Each row of a before or after table is a point. One or more steps were done to the points. Then noise was added and the rows were shuffled. The steps act on how far a point lies along the listed directions, d1 being the first. Name the steps. A step turns or swaps two directions, mirrors them in a line or flattens them onto one, adds a multiple of one to another, or multiplies one. Angles are multiples of 10 degrees, from the lower direction toward the higher: turns from -170 to 170, lines from 10 to 170 but not 90. Use the fewest steps. Two steps may share a direction if one is a turn and the other turns, adds or multiplies; they go together, in the order done. Otherwise the lowest direction goes first.

Directions:
(1): [+0.34 -0.26 -0.41]
(2): [+0.40 +0.44 +0.05]
(3): [+0.28 -0.30 +0.43]
Before (9 x 3):
[+0.05 +0.06 -0.49]
[+0.30 -0.05 -0.10]
[+0.43 +0.01 +0.02]
[-0.21 +0.59 +0.22]
[+0.27 -0.51 -0.35]
[-0.57 +0.50 -0.25]
[-0.48 +0.65 +0.16]
[+0.12 +0.40 -0.13]
[-0.45 +0.17 -0.14]
After:
[+0.42 +0.13 +0.04]
[-0.35 -0.06 +0.58]
[+0.45 +0.08 -0.47]
[+0.26 -0.21 +0.35]
[+0.20 -0.41 -0.21]
[-0.02 +0.16 +0.27]
[+0.01 +0.35 +0.22]
[+0.53 -0.17 -0.60]
[+0.53 -0.50 -0.27]
Steps: turn d1 and d3 by 140 degrees

Directions:
(1): [+0.35 +0.33 -0.08 +0.16 +0.05 -0.64 -0.04 +0.50]
(2): [-0.37 +0.29 -0.37 -0.69 +0.14 -0.23 +0.17 -0.06]
(3): [-0.20 +0.06 +0.26 -0.15 -0.09 +0.41 +0.28 +0.75]
(4): [-0.36 +0.03 +0.59 +0.02 +0.59 -0.21 -0.27 -0.01]
(5): [+0.35 +0.09 +0.60 -0.47 -0.40 -0.15 +0.06 -0.20]
(6): [-0.41 +0.66 +0.09 +0.34 -0.42 +0.04 -0.09 -0.16]
Before, 14 rows:
[-0.05 -0.03 +0.06 -0.65 +0.25 -0.06 +0.03 +0.92]
[-0.04 +0.07 -0.15 -0.12 +0.21 -0.30 -0.13 -0.33]
[+0.02 +0.22 +0.23 +0.22 +0.53 -0.42 -0.25 -0.04]
[-0.35 +0.25 +0.03 -0.33 -0.12 +0.19 +0.22 +0.51]
[-0.03 +0.25 -0.13 +0.96 -0.21 +0.33 -0.03 -0.24]
[+0.04 +0.22 +0.35 -0.35 +0.04 +0.06 +0.16 +0.37]
[+0.01 -0.36 -0.15 -0.01 +0.33 +0.06 -0.31 -0.08]
[-0.04 +0.13 -0.43 +0.41 +0.33 -0.10 -0.14 -0.21]
[-0.35 +0.18 +0.25 -0.75 +0.06 +0.14 +0.33 +0.73]
[-0.24 -0.27 +0.61 -0.51 +0.66 -0.33 -0.43 -0.32]
[+0.04 +0.21 -0.05 +0.79 -0.49 +0.02 -0.43 -0.25]
[-0.12 -0.32 +0.15 -0.37 +0.07 +0.24 +0.35 +0.76]
[+0.50 -0.05 -0.07 -0.07 +0.43 +0.00 +0.16 +0.47]
[-0.44 +0.25 -0.17 +1.15 -0.07 +0.21 -0.17 +0.01]
After (14 x 8):
[-0.12 +0.37 +0.14 +0.19 -0.17 -0.17 -0.34 +0.14]
[-0.15 +0.39 +0.31 -0.04 -0.23 +0.52 +0.08 -0.30]
[-0.20 +0.35 -0.16 +0.34 +0.16 +0.15 +0.07 +0.42]
[-0.51 +0.09 +0.17 -0.56 -0.21 +0.32 -0.28 -0.71]
[-0.14 +0.25 +0.03 -0.20 +0.11 -0.12 +0.09 +0.40]
[-0.02 -0.13 +0.13 -0.36 +0.13 +0.19 -0.03 -0.48]
[-0.26 -0.19 -0.31 -0.29 +0.14 +0.11 -0.06 -0.59]
[+0.31 -0.49 -0.23 +0.50 +0.12 +0.22 -0.14 +0.67]
[-0.23 +0.33 +0.82 -0.35 +0.35 -0.58 -0.41 +0.12]
[-0.36 -0.14 -0.05 -0.63 +0.11 +0.05 -0.07 -0.93]
[-0.31 +0.13 +0.45 +0.02 +0.43 +0.18 -0.03 +0.32]
[-0.31 -0.04 +0.09 -0.11 -0.32 +0.07 -0.10 -0.91]
[+0.26 -0.23 -0.37 +0.81 +0.31 +0.23 +0.09 +0.32]
[-0.21 -0.36 -0.41 +1.02 +0.45 +0.21 -0.05 +0.34]
Steps: turn d1 and d3 by 130 degrees; mirror d5 and d6 in the line at 160 degrees

Directions:
(1): [-0.16 -0.45 -0.02 +0.07 -0.16 -0.04 +0.29 +0.30 -0.49 -0.01 +0.09 -0.80 -0.47 +0.32]
(2): [+0.08 +0.54 +0.09 +0.25 +0.41 -0.03 -0.72 +0.46 +0.20 -0.10 +0.00 -0.45 -0.34 -0.14]
(3): [+0.41 -0.58 +0.42 +0.22 +0.43 +0.06 +0.03 -0.22 +0.01 -0.55 -0.17 -0.28 +0.33 -0.40]
(4): [-0.12 +0.26 -0.25 -0.03 -0.22 -0.14 +0.43 +0.18 -0.08 -0.52 -0.51 +0.17 -0.46 -0.66]
Before:
[-0.05 +0.21 -0.16 +0.11 +0.10 -0.13 +0.51 -0.09 +0.24 -0.37 -0.57 +0.71 -0.08 -0.86]
[-0.13 +0.71 -0.27 +0.02 +0.01 -0.29 -0.23 +0.19 +0.00 +0.40 +0.34 -0.29 -0.35 +0.44]
[+0.50 +0.30 +0.65 +0.37 +0.66 +0.28 -0.67 -0.15 +0.18 -0.50 -0.01 -0.35 -0.14 -0.84]
[+0.28 +0.28 +0.06 +0.16 +0.36 -0.27 -0.19 -0.24 +0.43 -1.03 -0.93 +0.22 -0.05 -1.06]
[-0.10 -0.03 -0.38 +0.00 -0.44 -0.20 +0.51 +0.06 -0.40 -0.35 -0.18 +0.02 -0.19 -0.40]
[-0.01 -0.24 +0.12 -0.11 -0.08 +0.13 +0.15 +0.12 -0.40 +0.25 +0.21 -0.52 +0.09 +0.36]
[+0.12 -0.16 +0.25 +0.21 +0.24 -0.01 -0.18 +0.25 +0.13 -0.07 +0.01 -0.36 +0.12 -0.19]
[+0.02 +0.41 -0.18 -0.48 -0.28 -0.29 +0.18 -0.09 +0.22 +0.05 +0.04 +0.81 +0.26 -0.26]
[-0.39 -0.46 -0.03 -0.12 -0.41 +0.15 +0.77 -0.13 -0.19 -0.26 -0.24 -0.35 -0.01 -0.06]
[-0.39 +0.20 -0.12 -0.23 -0.38 -0.02 +0.39 -0.38 +0.32 +0.58 +0.09 +0.64 +0.40 +0.34]
[-0.35 +0.54 -0.36 +0.07 -0.01 -0.14 -0.11 +0.63 -0.28 -0.07 -0.08 -0.59 -1.06 -0.07]
After (11 x 14):
[+0.40 -0.10 +0.20 -0.39 +0.13 -0.15 -0.09 -0.38 +0.29 +0.02 +0.27 +0.53 +0.76 -0.11]
[-0.11 +0.08 +0.15 -0.12 +0.02 +0.11 -0.02 -0.46 +0.52 +0.54 +0.17 +0.46 +0.70 +0.36]
[+0.23 -0.33 +0.15 +0.10 +0.18 -0.26 +0.24 -0.48 +0.18 -0.98 -0.84 +0.11 +0.17 -0.75]
[+0.12 +0.05 +0.03 +0.04 +0.20 -0.20 -0.22 -0.08 -0.10 +0.45 +0.51 -0.53 +0.05 +0.68]
[-0.17 +0.03 -0.10 +0.03 -0.15 -0.14 +0.19 +0.36 +0.01 -0.10 -0.13 -0.17 -0.28 -0.25]
[-0.17 -0.05 +0.16 +0.06 +0.06 +0.20 +0.14 -0.02 +0.08 -0.35 -0.17 -0.43 +0.13 -0.28]
[+0.37 -0.43 +0.17 +0.21 +0.16 -0.09 -0.06 -0.10 -0.22 -0.34 +0.06 -0.31 +0.34 -0.32]
[+0.13 -0.51 +0.34 +0.25 +0.57 +0.05 -0.30 +0.09 -0.32 -0.04 +0.21 -1.09 -0.23 +0.34]
[+0.01 +0.26 +0.05 +0.01 -0.23 +0.16 +0.31 -0.08 -0.29 -0.40 -0.18 -0.07 -0.62 -0.74]
[+0.25 -0.50 +0.33 +0.26 +0.47 +0.05 +0.30 -0.44 +0.22 -0.33 -0.29 +0.40 +0.50 -0.60]
[-0.12 +0.23 -0.05 -0.07 -0.13 +0.15 +0.04 +0.34 -0.33 +0.12 +0.09 -0.32 -0.17 +0.15]
Steps: flatten d1 and d2 onto the line at 30 degrees; swap d3 and d4
